Each row is a point. The last column is the point's height on a tilted bowl or saddle (a function of degree 2), plus a little noise. Along how many of its main directions does it bend up, bend down or stay straight?

Points:
0: -0.032  0.054  0.037
1:  0.021  0.018  0.013
2:  0.009  0.043  0.019
3: -0.063  0.030  0.061
4: -0.050  0.011  0.036
5:  0.009 -0.023  0.009
6:  0.038 -0.069  0.055
7: -0.064  0.007  0.055
8: -0.033  0.037  0.027
9: -0.001 -0.010  0.005
Directions: 2 up, 0 down, 0 straight

Points, 16 rows:
0:  0.018 -0.014 -0.009 -0.002
1: -0.025 -0.084 -0.031 -0.058
2:  0.028 -0.048 -0.079 -0.012
3: -0.074 -0.039 -0.017  0.089
4:  0.038 -0.038 -0.056  0.002
5: -0.039  0.002 -0.018  0.018
6:  0.021  0.001 -0.040  0.004
7: -0.034  0.033  0.016 -0.012
8:  0.065  0.018 -0.010  0.070
9:  0.032  0.027 -0.015  0.007
10: -0.059 -0.047 -0.069  0.061
11:  0.047 -0.008 -0.047  0.032
12:  0.007  0.016  0.025 -0.009
13:  0.009  0.028  0.026 -0.014
14:  0.030  0.032  0.024  0.003
15: -0.032 -0.001  0.029  0.007
Directions: 1 up, 1 down, 1 straight

Points, 24 rows:
0:  0.005  0.056  0.031  0.022  0.033
1: -0.044 -0.040  0.050  0.015  0.031
2: -0.052  0.057  0.021 -0.015  0.027
3:  0.009  0.027 -0.019 -0.041  0.026
4:  0.013 -0.015 -0.047  0.071  0.053
5:  0.079 -0.046 -0.051 -0.051  0.048
6: -0.006  0.014 -0.032  0.011  0.018
7: -0.042  0.039 -0.010 -0.031  0.024
8:  0.024 -0.026 -0.007  0.013  0.013
9: -0.020 -0.092  0.011 -0.031  0.071
10: -0.074  0.022 -0.019  0.052  0.035
11: -0.026  0.003  0.017  0.049  0.023
12: -0.017  0.057  0.025  0.029  0.032
13:  0.023 -0.065  0.045  0.007  0.046
14: -0.011  0.027 -0.060  0.073  0.069
15: -0.008 -0.013 -0.026 -0.027  0.020
16:  0.007  0.029  0.000  0.066  0.037
17: -0.043  0.070 -0.034  0.029  0.051
18: -0.039  0.064 -0.007  0.013  0.033
19: -0.016  0.018  0.003 -0.055  0.029
20: -0.012 -0.023  0.036  0.002  0.017
21: -0.026 -0.002  0.051 -0.006  0.019
22: -0.029 -0.038 -0.049  0.018  0.041
23:  0.059  0.012 -0.008  0.031  0.012
Directions: 3 up, 0 down, 1 straight

Points, 24 rows:
0:  0.059  0.012 -0.022 -0.003 -0.020
1: -0.064 -0.052  0.030  0.049 -0.029
2:  0.022 -0.021  0.014 -0.005  0.002
3: -0.029 -0.038 -0.013  0.037 -0.004
4:  0.009 -0.024 -0.060  0.015  0.046
5:  0.001 -0.009  0.018  0.022  0.010
6: -0.025 -0.051 -0.062  0.043  0.035
7:  0.059  0.009  0.023 -0.010 -0.015
8: -0.016 -0.033  0.024 -0.071 -0.002
9:  0.025 -0.012 -0.051 -0.012  0.030
10: -0.006 -0.023  0.061  0.035  0.048
11:  0.041  0.024 -0.053 -0.001  0.020
12:  0.003 -0.041 -0.052  0.059  0.030
13:  0.111  0.040  0.001 -0.014 -0.108
14: -0.093 -0.020 -0.033  0.039 -0.037
15:  0.043  0.029  0.005  0.005 -0.019
16:  0.003  0.025 -0.072 -0.026  0.066
17:  0.017  0.056 -0.022  0.011 -0.021
18:  0.052  0.004  0.016 -0.026 -0.010
19:  0.026 -0.007  0.072  0.017  0.065
20: -0.017 -0.015 -0.013 -0.052  0.001
21: -0.092 -0.027  0.056 -0.013 -0.035
22: -0.020 -0.001 -0.014 -0.022  0.005
23: -0.022 -0.008  0.001 -0.010  0.002
Directions: 1 up, 2 down, 1 straight

Points (48 x 7):
0:  0.017  0.089 -0.080  0.030 -0.022  0.003 -0.052
1: -0.011  0.034  0.005  0.019 -0.058 -0.063 -0.025
2:  0.063  0.067 -0.010 -0.022  0.035 -0.020 -0.039
3:  0.027 -0.039  0.081  0.016  0.012 -0.017  0.006
4: -0.020 -0.005 -0.014 -0.048 -0.037 -0.006  0.002
5: -0.033  0.041 -0.001 -0.004 -0.034 -0.007 -0.005
6:  0.101  0.055  0.034  0.023 -0.021  0.077 -0.108
7: -0.034  0.019  0.025  0.059  0.022 -0.016 -0.014
8: -0.011  0.013 -0.038  0.034 -0.020  0.032 -0.005
9:  0.027 -0.028  0.052  0.029 -0.056 -0.042 -0.011
10:  0.023 -0.115 -0.075 -0.008 -0.052 -0.061 -0.089
11: -0.013 -0.037  0.067  0.047  0.007  0.021  0.000
12: -0.027 -0.027  0.051  0.030  0.048 -0.035 -0.003
13: -0.031 -0.015 -0.076 -0.033  0.011 -0.001  0.000
14: -0.062 -0.061  0.005  0.020  0.034 -0.024 -0.033
15:  0.001  0.019 -0.004  0.088  0.034  0.006 -0.026
16:  0.045  0.028  0.011 -0.031  0.031 -0.047 -0.025
17:  0.016 -0.027  0.016 -0.004 -0.027  0.002  0.012
18: -0.005 -0.032 -0.035 -0.006  0.036 -0.004  0.010
19: -0.008 -0.074 -0.001 -0.019  0.013 -0.021 -0.018
20: -0.036  0.014 -0.033  0.014  0.001  0.015 -0.001
21:  0.003 -0.022 -0.009  0.029  0.005 -0.004  0.011
22:  0.008 -0.002  0.064  0.014 -0.033 -0.026  0.014
23:  0.016  0.050 -0.012 -0.016  0.018 -0.014 -0.006
24: -0.028 -0.023  0.030  0.000 -0.026 -0.007  0.012
25: -0.028 -0.049 -0.001 -0.030 -0.024  0.022 -0.008
26: -0.018  0.001 -0.038 -0.046  0.052 -0.004 -0.010
27:  0.050 -0.014 -0.001 -0.004  0.019 -0.011  0.000
28: -0.013 -0.049 -0.011  0.029 -0.013 -0.052 -0.019
29:  0.031  0.020  0.002  0.044  0.035  0.017  0.003
30:  0.044 -0.020 -0.037  0.022  0.025 -0.018  0.000
31:  0.014 -0.048 -0.047  0.016 -0.060  0.014 -0.007
32:  0.046  0.017 -0.036 -0.018 -0.011  0.034 -0.013
33:  0.026  0.013  0.008  0.126 -0.044  0.023 -0.100
34: -0.056  0.034 -0.039  0.009  0.036  0.018 -0.029
35: -0.033  0.057  0.005 -0.053 -0.018  0.049 -0.056
36:  0.054  0.016  0.037 -0.046 -0.003  0.071 -0.058
37:  0.059  0.080  0.066 -0.030  0.021 -0.026 -0.050
38:  0.074 -0.081 -0.073 -0.002  0.001 -0.043 -0.077
39: -0.070 -0.052  0.040 -0.030  0.004 -0.031 -0.042
40: -0.036 -0.001 -0.021 -0.050  0.034 -0.047 -0.033
41: -0.029 -0.002  0.035 -0.041  0.022  0.052 -0.027
42: -0.002  0.052 -0.004 -0.012 -0.004 -0.070 -0.042
43:  0.010 -0.023 -0.001  0.011 -0.013 -0.018  0.012
44:  0.018 -0.005 -0.047  0.027  0.011 -0.004  0.010
45:  0.047  0.019 -0.015  0.036 -0.007 -0.042 -0.020
46:  0.094 -0.048 -0.053 -0.021 -0.031 -0.011 -0.072
47: -0.024 -0.030 -0.034 -0.065 -0.033 -0.015 -0.015
Directions: 0 up, 4 down, 2 straight

Points:
0: -0.014  0.026 -0.027 -0.103  0.006  0.010  0.018  0.044  0.053
1: -0.019 -0.059  0.001  0.030 -0.006  0.057  0.057 -0.030  0.039
2:  0.028 -0.008  0.043 -0.030 -0.049 -0.062  0.028 -0.046 -0.057
3: -0.036 -0.067 -0.019 -0.032  0.036 -0.007  0.030  0.066  0.000
4: -0.064 -0.007  0.031  0.041 -0.004 -0.001 -0.027  0.029  0.014
5: -0.025 -0.046  0.046 -0.046  0.100 -0.014 -0.034 -0.005 -0.103
6: -0.006 -0.041  0.037  0.022 -0.016  0.078 -0.012 -0.002  0.011
7: -0.059  0.055  0.001  0.011  0.037  0.019  0.027  0.069 -0.013
8:  0.003  0.026 -0.025 -0.050 -0.019 -0.002 -0.044  0.033  0.010
9: -0.016 -0.020  0.000 -0.036  0.052  0.016  0.025  0.031 -0.010
10:  0.002  0.002  0.027 -0.001 -0.065  0.017 -0.048 -0.027 -0.018
11:  0.029  0.050  0.083  0.041 -0.029 -0.018  0.021 -0.023 -0.042
12:  0.017  0.075 -0.034  0.022 -0.012 -0.025 -0.001  0.053  0.024
13:  0.053  0.012  0.018  0.019  0.058 -0.004  0.006 -0.037  0.015
14: -0.034 -0.074 -0.016  0.028  0.012 -0.016  0.049  0.080 -0.018
15:  0.013  0.010  0.037  0.029  0.024  0.078 -0.011  0.009  0.003
16: -0.033  0.070  0.025 -0.022 -0.068 -0.003 -0.051 -0.008  0.003
17:  0.030 -0.020  0.004 -0.053 -0.014 -0.046  0.019 -0.035  0.010
18: -0.063 -0.025  0.034  0.017 -0.031 -0.016 -0.004  0.057  0.026
19:  0.031  0.019  0.016 -0.084 -0.020  0.015 -0.023  0.017  0.010
20:  0.008  0.003 -0.032 -0.089 -0.031 -0.018  0.011 -0.001  0.051
21:  0.031  0.040  0.016 -0.083  0.023  0.032  0.032 -0.039 -0.022
22: -0.009  0.034 -0.002  0.015 -0.061 -0.030 -0.009 -0.011 -0.006
23: -0.039  0.023 -0.024  0.056 -0.006 -0.003 -0.005  0.058 -0.015
24:  0.015 -0.020  0.004 -0.027  0.015 -0.007 -0.018  0.022 -0.004
25: -0.035  0.011  0.056  0.062  0.028  0.036  0.009  0.014  0.025
26:  0.031  0.026 -0.004  0.022  0.038  0.007 -0.066  0.042 -0.007
27: -0.043  0.039  0.038  0.071 -0.017  0.010  0.123  0.025  0.018
28:  0.008 -0.052  0.027 -0.013  0.041 -0.004  0.018 -0.058  0.012
29: -0.008 -0.020  0.031  0.007  0.048 -0.060  0.010  0.067 -0.030
30: -0.071  0.005 -0.005  0.037 -0.051  0.049  0.032 -0.005 -0.014
31: -0.011  0.053  0.019 -0.015 -0.006  0.042 -0.007 -0.018 -0.031
32:  0.026 -0.051  0.034  0.013 -0.039 -0.007 -0.068  0.008 -0.019
33:  0.055  0.039 -0.038  0.024  0.010 -0.070 -0.025  0.023 -0.008
34: -0.012 -0.042 -0.022  0.040 -0.046  0.029 -0.026 -0.038  0.023
35: -0.024 -0.047  0.020 -0.073 -0.016 -0.007  0.001  0.106  0.078
36:  0.071 -0.013 -0.033  0.001  0.001 -0.027  0.008  0.035 -0.003
37:  0.007  0.028 -0.030 -0.032  0.017 -0.028 -0.024 -0.001  0.017
38: -0.006  0.003  0.028 -0.018  0.033  0.067  0.002 -0.026 -0.037
39:  0.027 -0.016  0.013 -0.062 -0.047  0.016  0.035 -0.002 -0.003
40:  0.019  0.035 -0.003 -0.055 -0.037  0.024 -0.002 -0.026 -0.022
41:  0.012  0.040  0.031 -0.013  0.029  0.004 -0.059  0.006 -0.018
42: -0.015  0.024  0.024  0.028  0.041 -0.005 -0.004 -0.005 -0.005
43:  0.017  0.000  0.041 -0.005 -0.019 -0.036  0.016 -0.003 -0.022
44:  0.053 -0.010  0.041 -0.046  0.034 -0.031  0.036 -0.055 -0.023
45: -0.027  0.029  0.030  0.010 -0.017  0.002  0.015 -0.010 -0.004
46: -0.035  0.059 -0.027  0.059 -0.008  0.032  0.000  0.028  0.001
47: -0.080  0.083 -0.024 -0.096  0.010 -0.086 -0.015  0.026  0.152
48:  0.002 -0.045  0.031 -0.017 -0.033 -0.005  0.061  0.019  0.016
49:  0.066  0.024  0.028  0.027  0.005  0.000 -0.024  0.057  0.019
50:  0.039  0.031  0.105 -0.014 -0.046 -0.058 -0.030 -0.049 -0.138
51:  0.007 -0.019  0.015 -0.022  0.016  0.053 -0.042  0.048 -0.022
52:  0.054 -0.045  0.014 -0.056 -0.048  0.042 -0.017  0.000  0.003
53:  0.024 -0.039  0.073 -0.002 -0.004 -0.020 -0.031 -0.067 -0.044
54:  0.031 -0.026  0.073  0.051  0.030 -0.047 -0.014  0.054 -0.034
55:  0.033  0.012 -0.012 -0.038  0.016 -0.046 -0.066  0.021 -0.005
56:  0.011  0.036 -0.035 -0.033  0.021 -0.029  0.001  0.064  0.029
57:  0.055  0.025 -0.065 -0.019 -0.064  0.057 -0.027 -0.013 -0.041
58: -0.050 -0.016 -0.040 -0.004  0.009 -0.008 -0.042  0.005 -0.019
59:  0.068 -0.036  0.039  0.069  0.015 -0.007  0.004  0.091  0.018
60: -0.015  0.011  0.054  0.038  0.001 -0.013 -0.032  0.006  0.002
61:  0.012  0.044  0.123  0.060 -0.065  0.022  0.008  0.020  0.000
62: -0.015  0.033 -0.039 -0.060 -0.054 -0.030 -0.010  0.020  0.035
63:  0.007  0.042  0.002  0.010 -0.003 -0.057  0.006 -0.038  0.005
64: -0.049  0.028  0.027  0.027 -0.037  0.005  0.011 -0.029  0.011
65: -0.036 -0.026  0.064  0.064  0.016 -0.029 -0.035 -0.064  0.028
66: -0.066 -0.022  0.031  0.030  0.011  0.044  0.011 -0.041  0.019
67:  0.023 -0.035  0.046  0.007  0.038 -0.026 -0.014 -0.039 -0.028
68: -0.017  0.002  0.043 -0.011  0.059 -0.038  0.005 -0.013 -0.041
69: -0.038  0.008 -0.049  0.033  0.027 -0.010  0.000  0.037 -0.035
70: -0.024  0.005 -0.009 -0.010  0.002  0.069 -0.021  0.037 -0.050
71: -0.077  0.025  0.006  0.032 -0.030 -0.038  0.003  0.013  0.038
72:  0.044  0.024  0.077 -0.037 -0.032  0.012 -0.049 -0.028 -0.067
73:  0.006  0.043  0.041 -0.003  0.017 -0.006 -0.004 -0.055 -0.024
74:  0.026 -0.016  0.052 -0.014 -0.027  0.021  0.046  0.054  0.018
75: -0.046 -0.060  0.027  0.027  0.019  0.019 -0.070 -0.013 -0.003
Directions: 4 up, 3 down, 1 straight
